Each row is a point. Examples show where two turns around zero, p and q, send a point. Write where each new point lands after one turn and then the other. Backwards means that the second turn is done in reverse. Each puzzle has new turns, and all numbers are rounded.

Turn p:
[ 0 63 27] -> [ 43 -30 -44]
[  0 -30 -21] -> [-23   9  27]
[ 20 -35   1] -> [-3 31 26]
[ 21  16 -18] -> [ 18 -19  18]
[-25 -23  22] -> [-23  26 -21]
[-17   7 -12] -> [-14 -16  -5]
Turn q:
[ 35  13 -26] -> [-45  -6  -5]
[ 11 -13 -10] -> [ -8  -3 -18]
[-36   9  13] -> [31 -7 23]
[ -4 -20 -24] -> [  0 -22 -22]
[-45  24  38] -> [44 10 45]
[ 38 -13   9] -> [-21  27 -23]
Where do these land?
q, then p: [-16  38 -39] -> [-26  48 -16]
q, then p backwards: [17 26  3] -> [ -4 -27 -14]
p, then q: [-16 -15  20] -> [ -5 -22  20]
p, then q backwards: [11  5 25] -> [ -5 -20  19]
p, then q backwards: [  5 -54  -9] -> [29 39 25]

Turn p:
[ 15  -3 -14   1] -> [-4 -6 17  9]
[26 19 34  4] -> [20 41  9  6]
[-42  15 -13  11] -> [ 18 -30 -22 -23]
[-26  27 -50  13] -> [ 21 -54  12 -25]
[  3  -1  18 -26] -> [-16  24  -2 -13]
[ 23 -57  25  -3] -> [-39  24 -15  46]
Turn q:
[ 15  32 -21   4] -> [  9  12  35 -16]
[ 28   8 -29  -5] -> [-1 14 37 12]
[-47 -19 -22  10] -> [  6  40 -39   1]
[ 17 -18  65   7] -> [-29 -60 -20  -3]
[-13  -3   7 -16] -> [ 15  -6 -13   7]
Where do these land?
q, then p: [ 11  16  34 -13] -> [-33   5  -8  23]
p, then q backwards: [ 15  41 -18 -10] -> [15 45 -9 -1]
q, then p backwards: [ -2 -14  22  19] -> [-21 -19  -5 -14]
p, then q: [-41 -25  -1 -60] -> [ 58  33 -33  20]
p, then q: [ 26 -21 -21  15] -> [-30  -4 -24 -17]
q, then p: [-26   0  20  25] -> [-24 -21  12 -23]
q, then p: [ 17   2 -38  23] -> [ 28  20 -16 -29]

Turn p:
[ -3  29 -11   1  -2  39] -> [  4  20 -23  39  -6   3]
[ 39  16  -9 -10  10  10] -> [ -8  -1 -13  10  -7  42]
[ -2 -12  31  26  11 -29] -> [  9 -15  45 -10  19  -3]
[-10 -38   7 -44 -26  30] -> [-29  38  -8 -26 -40 -21]
[ -4 -10  28 -40 -11 -30] -> [-45 -19  18 -22 -12 -14]
[  8   0   3  15 -19 -29] -> [ -8  -8   6 -16  33   2]
[-29  15 -49  52  36   9] -> [ 76 -15 -25  24  14 -10]
Turn q:
[ 20  18  20 -47  17   4] -> [-29  37  -8  14  31 -14]
[-12 -25 -12  12  18 -17] -> [ -9  -8  -5  -3 -27  27]
[-40 -41 -24 -14   0  16] -> [-33 -48 -19   4 -22  -1]
[  6   3  13   6 -15 -23] -> [22  6  4 18  5 12]
[ 55  -9  33   8 -25  -5] -> [ 44  40 -18  23  -6 -21]
[ 25  11   9  -4 -27 -15] -> [ 24  16  12  25   7 -11]
[-46  -7  11  37  10  -3] -> [ 13 -35 -13 -28   2  38]
[ 11  74 -46  15   1  43] -> [ -3   1  66 -55  21 -45]
[-20 -23  -4 -13  21   0] -> [-29 -11 -18   0  -9  14]
Where do these land?
p, then q: [-35  -1  19  14 -10 -27] -> [ -4  20 -14  16  -2  42]
p, then q: [ 37 -23  -5  36  28  17] -> [  8  33 -12 -16  15 -50]
p, then q: [ 12  17 -34   1  15  -2] -> [ -6  -3   4 -10 -33 -23]
p, then q: [ 36  46  38 -51  18   7] -> [ 30 -72 -30 -28   5  -2]
q, then p backwards: [-20  -2  12   4  22  17] -> [ 14  -6 -19 -11 -16 -19]
q, then p backwards: [ -8 -12  10 -31   0 -17] -> [10 35  3 -6 -9 10]
p, then q: [-33  -9 -48   5 -70  -1] -> [-54  15  64   8 -10  32]
q, then p backwards: [ 12 -14   9  19  -4   5] -> [ -7 -12 -20   0  10  12]

Turn p:
[ -2  18  -9 -66  16  -1  19 -19   5] -> [ 31  30 -36 -34  -5  16 -17 -24 -20]
[ -9  -3  22  23   4   8  22 -30  16] -> [ -2   5  18   5 -28  -8  17 -30  20]
[ -8  13  18  24  25 -21   9  11 -21] -> [-17  12   2   8 -12 -44 -13  10   6]
[ 15 -36   1  23 -31 -24  -7  12  19] -> [-35 -31  -6   8   7   9  40   9   3]
[-13  17   2  16 -52 -15  19 -19 -66] -> [-19  17 -14   6  43 -10 -19  -5  74]
[ -5 -28 -22   6 -11   6  22   6  10] -> [-29   6   9  -2  -3  32   9  -2  -2]
[-17  12 -14 -20  18 -16 -54  10   5] -> [ 29 -24 -29  14 -12   2 -24  34 -20]
[ -5 -40 -32  19  17  26 -35  18 -26] -> [ -6 -13  36  -4  -5  26 -14  62   2]
[-14  19  16 -43   2  52  14  14   0] -> [ 24   0  21 -26  14  11 -43 -38 -22]
[ 42   6  23   6  -7  -9 -26  -7  25] -> [ 24 -24  -3   5  11 -21  44  -1 -11]
[15 23 -5 11 19 -5 17  4 33] -> [  3  21   2  22 -10 -12  19 -15 -31]
Turn q:
[-10 -13  61 -18  13 -12  20  -3  -9] -> [-27  -5  18  -3 -50  14   3   7 -35]
[ 11  23  -6 -12   8   8   8 -11  15] -> [ -5 -15 -12 -14   5 -25  -9  -5  -3]
[ -8   8  -6 -32 -22  23  -3  -8 -26] -> [  0  29   2   4  -9 -37   1  25   5]
[-22  11 -19 -10 -10  32  18  28  -6] -> [  7   3 -35  13  -1 -16  23  32   9]
[ 34   0  -5   6  13 -34  13  -2 -23] -> [  3 -34  40   5  -1   3 -14   0  16]
[ -2  33  -1  19   6  20 -24   6 -13] -> [  2   8 -22  -1  17   6 -35  23   5]
[  7  16 -12  39 -20   3   5 -17   1] -> [-23   0 -10  16  23   3 -16 -14  28]
[-30  -9 -16 -26   3 -34   2  -2   0] -> [ 35   3   4   7 -34  -9  10 -21   5]
[ -7   3 -22  15  15  42  -1 -16 -15] -> [  1   6 -17  31  33 -17 -11  13 -16]
[ 27 -72  27  19  -5 -48 -38  25  76] -> [  7   5  32 -59  17  78  48 -61 -14]
Where do these land?
p, then q: [ 18 -19 -36 -23   7  -1 -33  38  48] -> [ 3  4 21 48 15 -1 17 64 -1]
p, then q backwards: [ -4 -27  28  16   2   2 -31 -32 -25] -> [ 21  23 -18 -22 -15 -29  19  32 -13]
q, then p: [-25  24  37   2 -21  17 -30 -28 -22] -> [ 28 -17 -17  47  21  -5 -37   7   5]
q, then p: [ 16  21  34  -7 -21 -31  42  18  13] -> [-24 -34 -12 -12  -8  46  -8 -36   6]
q, then p: [ -5  -3  24  28  27   3  29  19 -15] -> [-28 -16  41  -1   3  17 -15  14  12]
p, then q backwards: [-10 -30 -21  25   9  20  39  29  -4] -> [ 23 -19  52  12 -21   1  -2 -19 -18]
q, then p: [ -6  -5   6  -9  19 -20   4  29  -7] -> [-11 -10  17 -19  27   9  12  -5  -2]
q, then p: [ -6   9 -13 -36  21  13 -21 -33  40] -> [ 22  29 -48 -20   7  -5   6  28  21]
q, then p: [-11  23 -33  14 -31 -30  27  14  15] -> [ -6   0  -4  18 -24  39  43 -21 -15]
q, then p backwards: [ 12  22 -18  18  -8  17 -12 -32 -18] -> [-12  32   2   9 -12  -1   8  21 -35]
p, then q: [ 20 -15  -7 -26  -5  10 -14 -21 -25] -> [  8 -19   0 -32   7 -21  18  16 -15]

Turn p:
[-19  -5 -39  39 -21  15  36  -6  14   4 -12] -> [-18 -23 -46  18  -3  -2 -28   8 -22 -15  30]
[ 26   0  18   4  28 -17  -2 -20  -1   4 -22] -> [ -8  22  23  -2  -2  29  -9  -9  -1 -23 -20]
[ 27  16   7  23   4 -49 -19  36   6 -10  -3] -> [ -4  11  39  20 -33 -12  29  16   5 -36   4]
[10 17  5 23 34  7  5  7  6 55 37] -> [ 29  -4 -15   9  23  -5  27 -44  -6 -47  -8]
[  1  21 -29 -15   0  51   6   5  26  22 -13] -> [ 15  11 -36 -37   8 -13 -21 -20   6  -8  36]
[  0  -8  25 -11   6 -28 -12  10 -42  -5 -12] -> [-17   6  24  12   3   8  16  14  34   7 -31]
[ 26 -43 -27  27 -35  21  63  44  29  13 -24] -> [-28   4 -21  54   4   6 -25 -16   1  -4  90]
[-10  29  30  -8  20  -9 -38 -19 -50 -40   6] -> [ 19  12  20  -9  -9 -11  -1  33  18  13 -75]
[ 45  -9  30  32   9   2 -21   6   9  -3  26] -> [ 21  18  45  30  10 -20  -1 -18 -21 -18  -6]
[-25 -41 -19  23 -23  28  11  37  30  18 -25] -> [-15 -42  -6  11  20  -8 -27  -1  13  -6  66]
[-24  36  43 -34 -12 -18  -3 -13 -31 -28  15] -> [ 22  18  -1 -10   5  10  33  48   8  34 -43]
[-11   0 -28 -57  -5  -7 -30 -42 -35 -20  23] -> [-19   0 -10 -42 -20 -14  12 -11  -3  58 -51]
[-30  -3  -4 -45  30  -4  -3 -22   5 -36  18] -> [ 26 -19  -1 -29 -30  26   1  -4   1  43 -26]
[-16  -9 -13   1 -36   6   8 -23  35  25 -13] -> [-24 -14 -16 -23  22   7  -4   5 -34   0  34]
Turn q:
[  4  -9 -13  -7 -16 -12   0 -55 -36  18   0] -> [  1  35 -50  -7  -5  21  -6   3   2  -7 -32]
[ 71 -23  14  -3  -1 -38 -48  40  28 -22  19] -> [-30 -19  -2  44  68 -27 -28 -39  20  25  31]
[ 26  15 -10  35   8  -1   0   5   4  33 -27] -> [-14  16  28  29   0  24 -10  -9 -30   9 -18]
[  9  16  -5 -34 -15  30   1   3  -6  -4  29] -> [ 16 -27 -21  -4  22   7  27   4  -4 -27   5]
[-14   5 -27  12 -11  -9   4 -19  -3 -33 -32] -> [ 38  23   8 -25 -10   6 -17 -21   5  14 -10]
[-10  14  -7 -60  -8 -28  -2 -38  33  25 -11] -> [-28  -3 -28 -44   6  54  22  -6  19  26   7]
[-42  19   7  16 -41  19   7  15   2  22  45] -> [-13 -17   2  -7 -37  -3  20 -16  -5 -68  12]
[ -4 -11   7  44  18  -4  51  32  44 -31 -14] -> [  0  13  83  -6  -1 -39  11  -3  17  12  -4]
[ -2 -28  24 -26 -19 -37   7  44  -7  -3  -9] -> [-9 24 -1 15  6 -9  4  7 31  6 62]
[-20 -27 -25   8  12  16  -2   5   5  -5   3] -> [ 17 -17  11   8 -20  -2 -10   9  27  -1 -15]
[-11 -19  60 -12  30  44 -17  -2 -29   0 -15] -> [  7 -17 -31  22 -28 -39  21  42 -31  32   9]
[ -6  48 -24  27  44  20   0 -31 -34  -1  11] -> [ 16 -10   3 -25   0   7 -33  28 -52 -18 -47]
Where do these land?
q, then p: [-15  22  14 -41 -21  18 -14   3 -17   8   7] -> [ -3  -1 -27  24 -19 -17  -4 -28  -1  34   3]
q, then p: [-35 -31   6 -27  -1  -2 -37  -1   8  24  -1] -> [-15 -34 -12  -3  10 -28   1 -12 -26  14  39]
p, then q backwards: [-13  -3  27 -35  15 -28 -18 -11 -26   9  -1] -> [  8  -5 -21 -11  11   8  34 -27  39   9  -5]
p, then q: [ -1 -13  29 -17 -17  -6 -31  22  -9  19  22] -> [-39  19  19 -11   5 -12  16  31   3  16  -1]
q, then p: [ 12  -5 -20  20  15  34  -7  -7 -33 -54   6] -> [-36  36  45   8 -29   0  -3 -15  10 -24  -9]
p, then q: [-17  14 -23  44  -9  -6  44 -23  30  33 -14] -> [ 62 -18  -7  -1   2 -18 -35  14  20 -31 -17]
p, then q backwards: [ 48  12  -1  -2  65  53  -5  10 -38 -23  16] -> [  3 -46 -46  56 -37 -11  -8 -24 -15 -43 -18]
q, then p: [-10  -5  -9  39 -17 -14  24  21  12  14 -51] -> [ 23  32  -4  -1  47  -9  10  36 -25 -14  -9]
p, then q: [ 36  35 -32  -7  41  14 -26  12 -32 -57  23] -> [-12  44 -10  -4  18  37   5 -77 -18  19  22]
p, then q: [ -4  -8 -23   1  -7 -12  53   9  44   5 -10] -> [ 21 -22 -15   8  -2 -12   4  -2  13 -59 -27]
q, then p: [-18   5   5  54  -5  -9  49   1  29 -26  -2] -> [  6  33  22 -14  14  42  29  50  -8   8 -12]
p, then q backwards: [  3   9  24 -27  -8  -9 -53  -9  19  13   8] -> [ -3  32   6   2  12   4  45  -5  28 -30  -4]
q, then p: [ 10 -14  33 -44 -33 -13 -29 -27  12   5  -9] -> [-13 -24 -58 -15 -10   3   6 -35 -26  -2   5]
q, then p: [  4 -18 -31  41 -20 -20  48  -1  -1  30   5] -> [ 37  20   3 -17   1   7 -25  62  -9 -16   8]

Turn p:
[ 19  -3  -4 -13 -50  35 -37   7 -13 -16  -9  16] -> [-29   9   1   5  15 -15  41 -15 -50  -4   7  23]
[ 12 -29  36  25   1  17  -7 -26  29  11  45  16] -> [-10  16  29  22 -55  10  31 -19  21  14 -19  -5]
[  4 -11  37 -16 -36 -27  12   2  11   1 -49 -12] -> [ -6 -39  11  12  -7  -5 -15  -2 -42  -6  29 -41]
[-44  57  22  -7  13  -9 -34  10   8   2  36  14] -> [ 18 -10   1  44  14 -38  22  44  39  16  -3  24]
[-10  -2 -16  11  39 -45  -5  -9  -2  -9  -4  26] -> [  0 -26   8  -5  19  33  -7  22  37 -18 -20  -1]
[ -9  24 -11 -19  67  18   3   2  14  18 -38   5] -> [ -4 -27  12 -39  11 -16 -47  15  24  34 -11  29]
[  6   5 -14  25   2   8  -1   4 -12  12 -44 -17] -> [-16  -3 -21 -15  21  13 -22  -2 -20  29  -5 -13]
[ -6   2 -18  -1  -8  10  -6   9  32 -23   9 -12] -> [ 6 18  9  8  1 15  2  4 -2  6 32 25]
[ 19  33   0  13 -18 -10  45   4  -5 -10  54  -4] -> [ 25  50  -4  43   0 -13 -19 -16  16 -32  -9  -8]
[  2 -23   6 -16   4   9  13  55  -8 -16   7 -15] -> [ 41  -3   3 -18  17  -8  11 -39  -2   0  26  -1]
[ 15  -6 -14 -36  -8 -21 -45  -4 -36  27 -31 -24] -> [-45 -27 -38 -36  19 -24  16  10  -5 -13  22 -18]
[ -2 -47 -48  20 -26  37  24 -13  10  20 -25  22] -> [ -9   2 -26 -22 -34  50 -11 -25 -47   3 -19  32]
[ -7   1  23  13  19 -22  37 -42 -29 -17  49 -15] -> [ 29  40  12   1 -21  -3   0  25  31 -30 -31 -44]
Turn q:
[ 14  11  11  -9 -36 -28  18 -33   6   8  19 -26] -> [ -4 -15   4   5 -28  13  13  37  44  18   2  -9]
[-14  -4  -3  -7  22  15 -20  33  11 -28  21 -29] -> [-34   1 -11 -45  -6 -18 -11  -5 -24  -8  -6  10]
[-23  25   7  26  27 -25   3 -30  46 -35   3   3] -> [-24  29  37  -5  14  -8  12  48 -20  -5 -21 -33]
[  7 -33 -17  24 -20  11  28 -13 -29   6   7 -17] -> [ -3 -37 -24  19  -3  32  19  -7  -4  23 -17  10]
[  3  20  18   0  -4 -27 -24 -17 -14 -21 -47  45] -> [ 25  32  23  41   8 -33 -19  -1  -7  25  17 -28]
[ 16 -10 -39  24 -10  -1 -26  18 -23  34  11   6] -> [ 20   2 -31  -6   6  49 -32 -22  -3   7   2   0]
[ 38  14  -6   6 -16  -7  26 -31   4 -11 -14  -2] -> [ 8 -9 14 21 -8 17 25 29 -1 21 30 -6]
[ 22   8  18  12 -19 -16 -42  12  14  -3  43  41] -> [ 30   2  39 -28   0   8 -59  12   8  17  -7   3]
[ -8   2  24 -39  20 -15 -16 -33  20  -3  31 -14] -> [-20   6  32 -38  -9 -18  15  -1  39   2  -7 -23]
[  5  30  43 -24   3  24  43  34 -59   7  -8 -28] -> [ 33  -4 -33   6 -62 -40  40 -16  -4 -10   1  41]
[-15 -28  -5  -7  55   5   1  12  18   6 -18  -1] -> [-34  19  14  -1  16   1  14 -38 -18 -32  -5   1]
[-22 -12   6 -13  -6  -3 -22  49   5  15 -56  39] -> [  5  22  -8  41  24 -31 -48 -31  -4 -33  15  16]
[ -5   0 -21  45 -12  46  25 -32  12  -2 -32 -21] -> [ -8  -2 -28  22  46  20  46  31 -20  17   0  20]
[-17 -22 -38 -37  -5  20   6  31  -9  29  38   5] -> [  6 -45 -29 -31   4  13 -14 -34  15 -42  -1  -2]
Where do these land?
p, then q: [  3 -49 -45  23 -22  57  -1  18  -4  76 -45 -13] -> [ 36 -39 -58   8  51  21  17 -41  49   1  19 -55]
p, then q backwards: [ 17 -12  33  23  11  12 -19 -32 -28 -13 -19   7] -> [-20 -11   3  16  33 -15  -1 -38   9 -30  23  -5]
q, then p backwards: [  5 -22  46  25 -26  -2 -16   0   2 -42  -8 -12] -> [ -6  43  14   5  12  43 -16 -14  26  16 -21  14]
p, then q: [ 13  13 -34  -8   6 -14  13 -26   3  -2  44 -16] -> [  2   5   3 -24  12 -21 -21  47 -20 -10  18 -12]
q, then p: [-50  18 -31 -15   6 -31   3  -5   3 -20  35  16] -> [  5   4  -3 -35  24   3   3  11 -11   6  62 -31]
p, then q backwards: [  7   7   4  -1  -1  30 -12  16 -13 -28 -17  -5] -> [  5   0   5  12  21  30 -18 -12   7 -20  -8  12]
q, then p: [ -1  22 -22  25  -2 -13  56   1  -2  10  12   5] -> [ 19  28   3 -12  25  12   0 -40 -39   8   2  -5]
p, then q: [ 10   7  58 -19 -19   0 -25 -22 -23 -12 -28 -24] -> [-27   6 -26  11 -64  -6   5  -8  15  -7 -36   0]
q, then p: [  1 -21  -5 -40  15 -18  13  35  -3  16  16  15] -> [-12  18  32   1 -15  16  32  26 -24 -16  14 -10]
q, then p: [-23   9   7   2  34 -16  33  -7  34 -26  15 -10] -> [ 51 -13   9  -1  21 -11  -5  10 -29   0  15 -28]
p, then q: [-24  35 -22  25  24  -6  10  16  17  23  52   2] -> [  9  22  22   0  39  40 -24  35 -16 -18  29   8]
p, then q: [ 27  10 -24 -23  -5 -40 -41   9   0   8 -38  10] -> [-35 -16   5 -19  20 -13  -1 -31 -20 -18 -46 -25]
p, then q: [ 16 -17  34 -16 -22  40 -13  -3  14  10 -20  27] -> [ 17 -13  -3  45 -11 -10   6 -13  32  18 -36  -9]
